Each wall is flat, endless, passes through zero and stands at right angles to its row. A trip goes straight from one point to another. Which walls does it cross, in order?

Walls:
(1): [-0.7 -1.4]
(2): [-4.0  4.6]
(3): [ 5.0 -0.8]
(4): [ 4.7 -8.2]
(5): [ 1.6 -0.5]
Trips:
[-0.9  3.7] to [ 7.6 -2.5] -> 3, 5, 2, 4
[-1.4 -5.8] to [-3.7 -0.8] -> 5, 2, 4
[6.1 3.0] to [2.0 5.0] -> 4, 2
[ 0.6 -0.7] to [ 0.9 -0.3] -> 1
[1.7 2.2] to [-5.5 -0.1] -> 5, 3, 1

Walls:
(1): [ 5.0 -5.9 -1.3  3.7 -3.5  1.0  6.2 -2.1 -0.5 -5.1 -1.0]
(2): [-2.8 -0.3 10.6 -1.2 -4.4 -2.8 -2.4  0.3  3.8  1.1 -0.7]
(3): [ 4.0 -4.9 -4.1  3.2  1.0  0.5 -1.7  0.8 -2.8  1.8 -3.9]
(4): [-1.4 -7.0  2.6  0.4 -2.9 -0.1  0.3 -3.8  0.3 -4.2  0.0]
(5): [-0.9 -4.2  4.0 -6.3  4.4  0.8 -1.6 -2.4 -6.9  0.3  0.0]
(6): [ 0.5 -8.5  2.1  2.8 -2.5  7.4 -3.5 -3.1  5.7 -1.7  7.0]
(7): [ 3.8 -0.1 -1.8 -6.6  6.0 -1.3 -1.4  5.0  6.7 -0.6  1.5]
(8): [-0.5 -5.5 -6.9  2.1  1.7  2.0  3.7  1.7  7.9  4.9 -3.5]
(9): [-2.9 -1.5  1.5  4.1 -2.1  5.2  4.2 -7.1 -4.1 -1.7 -3.1]
(10): [ 1.4  0.0  0.4  2.2  1.4  3.4 -4.8  1.6 -6.5 -4.0 -4.4]
Trips:
[-1.4 10.2  2.6  2.0 -1.8 -2.9  0.8  4.6  0.7 -2.8  5.0] to [ 2.5 -0.5  1.5 -0.9 -4.3 -2.0  1.0 -0.9 -2.6 -5.7 -3.4] -> 7, 10, 1, 4, 9, 5, 3
[-1.3 -4.3  1.4 -5.1 -3.8  3.3 -5.9 -1.2 -2.6  5.1 -6.0] to [ 1.5  0.9  0.1 -0.9 -1.2  0.8  0.7 -6.6 -1.1  0.9  2.6] -> 8, 10, 1, 3, 2
[-5.6 -7.3  4.7  5.0 -1.8  4.9  2.1  6.7 -5.2 -0.8 -0.8] to [-1.5  2.7  6.9 -6.1 -2.5 -3.5 -1.0  1.0  0.4  2.1 -2.5] -> 8, 3, 1, 6, 9, 10, 7, 4
[ 1.2 -1.4 -2.3  7.1 -2.0 -4.7  0.5  7.3  0.3  1.4  1.8] to [-3.4  7.8 -2.7  0.0  1.3 -2.5 -0.8  2.8  0.1 -3.8  5.8] -> 7, 1, 3, 8
[ 1.9 -1.4  5.9  2.9 -1.7  0.6  2.9  1.5  3.0  0.5  2.1] to [-6.1 -5.4 -3.0 -2.4 -2.1 -2.8 -2.8 -3.8  4.0 -7.8 -1.9] -> 7, 5
[ 4.4  1.7  8.1 -5.0 -2.2  3.5  0.8 -0.2  2.2 -6.9 -1.5] to [-1.2  3.0  3.7 -1.5  2.8 -4.4  3.4 -0.7 -5.3 -0.1 -2.1] -> 6, 7, 1, 4

Walls:
(1): [ 4.8  1.6  3.1 -5.6 -5.2 -0.2  3.3 -3.0 -4.0  0.5  0.2 -3.8  1.1  2.5
  0.9 -3.6 -0.9 -3.4  0.5  2.6 -1.2  4.3 -6.3 -1.3  7.0 -2.5 -2.0  5.5
 -2.3 -4.1 -0.7  0.9]
(2): [ 2.5  1.2 -6.2 -2.2 -3.4  3.3 -9.3 -2.5  4.7 -5.7 -6.0 -1.5  5.9 -6.4
  4.0 -0.7  4.0  7.6  7.3  2.8 -1.5 -2.7  0.9  2.6  0.8 -4.9 -1.0  1.6
  2.8  4.4  0.5 -3.1]
(3): [ 3.9 -4.6  3.7 -5.8  2.7 -6.2  7.9 -1.1  1.4 -1.7 -1.4  5.1 -0.4  7.3
  3.4 -2.4  3.3  0.8 -1.3 -2.6 -3.5 -4.9 -2.7 -3.3 -1.6  0.4 -4.4 -1.3
  0.6  3.3  4.8  0.7]
(4): [-3.9 -0.9  1.6  8.9 -4.3 -0.6  0.3  1.5  0.7 -1.5  0.5  0.3  1.3  2.6
 -0.9 -4.7  4.7  3.2  1.2  0.9 -0.1 -2.9 -1.8  2.3 -3.2 -1.3 -0.6  0.0
 -2.7  1.4  0.8  1.6]
(5): [ 0.7 -5.0 -0.2 -5.3 -1.4  0.2  1.6 -2.0  4.5 -5.7 -3.9  2.6 -1.3 -0.5
 -0.4 -3.1 -0.8  4.7  1.8  2.5  2.6 -2.7  3.4  4.1 -1.7  0.5  3.0  1.1
 -0.7 -1.5  0.7 -5.8]
(6): [ 2.0  0.8 -7.3  7.2 -1.9 -1.9  0.3 -0.7  2.4 -7.4 -1.4  4.3  3.5  2.0
 -0.9 -0.8 -2.5  1.3 -1.7 -1.3  1.1  0.0 -1.3  2.1  1.3 -1.2 -1.0  1.8
  0.2 -3.5  2.3  2.2]
Trips:
[ 3.4  2.0 -2.3 -3.3  0.1 -1.7 -1.4 -5.3 -0.3  1.4  7.8  8.2  0.2  2.4
 -1.8  1.4 -2.2  1.2  4.7 -4.6  2.4 -0.1 -6.8  2.2 -3.5 -2.7 -1.7  6.1
 -2.5  4.0 -1.1  1.9] to [-1.1  1.1 -3.2 -3.8  4.9  3.8 -3.0 -0.1 -5.8  0.9 -1.3 -2.2 -3.9 -0.3
 -1.9 -1.2 -2.0  0.7 -3.1  0.1 -0.3 -2.1 -3.1 -4.3  0.6 -0.9 -0.6 -4.7
  2.0  1.8 -0.3 -2.7] -> 2, 6, 1, 3
[-7.5 -2.2  5.0 -2.6  5.8 -1.1 -1.1  6.2  5.5 -4.6 -6.3 -0.8  0.5 -3.5
  3.8 -0.2  1.1  6.6  1.0  1.5 -3.4 -2.3  0.8  4.3 -1.9 -4.0 -3.7  0.1
  3.3 -2.5  4.0  2.2] to [ 3.3  4.0 -6.8  5.0  0.4 -4.2 -6.2  0.6 -5.5 -0.5 -3.0 -8.9 -3.4  1.5
  8.2 -1.2  4.9  1.8 -1.4  0.7  3.3  2.7 -9.6 -3.2 -1.3  5.9 -0.8 -0.1
 -1.6  4.4  5.1 -1.4] -> 6, 5, 1, 3
[-7.9  4.0 -1.0 -6.6  0.8  3.7  4.1  0.1 -0.6 -1.2  3.4 -0.3  5.9  4.9
 -3.2  2.7  4.7 -3.4  0.4 -6.6  6.4 -2.7  4.2 -2.6 -2.2 -2.4 -0.4 -4.7
 -2.5 -3.0  2.5 -0.6] to [ 3.5  1.6  3.5 -3.4 -0.1 -2.5 -5.3 -2.4 -0.1  0.7 -1.9 -6.3 -8.5 -6.6
  2.4  2.4  1.4  3.2 -0.5 -0.7 -1.5 -4.2 -1.2 -5.1  0.7 -6.7  0.3 -1.5
  3.2  2.3 -1.1 -3.5] -> 2, 5, 1, 3
[-4.6  0.4  0.5 -1.1 -0.6  5.3  1.8 -0.4  3.5 -3.9 -3.7 -3.2  3.3  1.3
  1.7  2.7 -1.8 -5.4 -1.2  0.1  1.9 -4.7  2.4 -3.2  3.7  3.7  2.0 -7.1
 -2.6  2.2 -4.5  0.4] to [-1.8  1.9 -0.6  2.6  3.1  5.4  1.5 -2.7 -0.5  1.3 -0.3  0.0 -3.2  2.3
  0.2  2.1 -0.8  0.8 -0.6  6.7 -0.8  0.1  5.6 -0.1 -7.4 -5.7 -0.9 -4.5
 -3.0 -1.8 -6.8 -0.2] -> 4
[ 1.5  0.1 -3.1 -4.6  3.4  6.2  6.7 -0.2 -1.5 -1.4 -2.3 -1.1 -5.4 -2.0
  2.8  0.4  3.4  2.2 -0.6 -1.5  1.0 -5.3 -0.5  2.7 -0.2 -3.3 -8.3  0.4
 -4.4 -4.0 -2.5  0.1] to [ 5.3  0.2  2.5 -0.5  7.9 -2.0 -4.9 -3.3 -1.6 -0.6  2.9  5.7 -0.9 -5.8
  2.4  0.1 -2.3  2.9 -5.2 -2.8  1.2  5.4  8.0 -2.0 -0.4 -1.7 -0.8 -6.9
  2.9  4.6  0.6 -1.0] -> 1, 5
[  7.9  -0.3  -7.6   3.3 -12.3  -2.0  -3.0  -0.6  -1.0   2.5  -3.4   8.1
  -2.1  -7.7   6.1   4.7  -4.1   2.0  -2.9  -1.1   3.8  -1.6  -4.4  -3.1
   7.6  -1.3  -0.4  -2.5   1.4  -1.7  -3.3   5.6] to [ 4.5 -3.6  4.1 -4.4  0.3  1.8 -3.2  0.3  1.1 -0.7 -1.7  2.4  1.0  3.0
 -0.4  1.9  0.3  2.1 -0.8 -3.0  0.5  2.2 -2.4 -3.5  2.0 -3.2 -0.1  1.3
  1.9 -4.8 -2.7 -3.2] -> 5, 3, 6
[-0.5  0.5 -2.1 -4.6 -0.5  1.3 -2.4 -2.4  4.8 10.3 -3.2  1.1  2.7 -0.4
  8.4  2.8 -4.2 -0.4  9.5  1.6  7.9  2.0  2.0 -7.4 -1.6  2.1  5.9 -1.7
  1.2  1.6 -3.3  1.8] to [ 1.1  1.2 -3.2 -0.5  0.8  0.5 -2.7 -4.6  0.3 -9.7  7.5  0.8 -3.4 -0.2
 -5.1 -5.3  2.4 -0.2 -1.3 -2.6  2.5 -0.3  5.5 -1.0  1.8 -2.4  0.8  4.9
 -0.6 -2.8  1.6 -2.0] -> 6, 1, 4
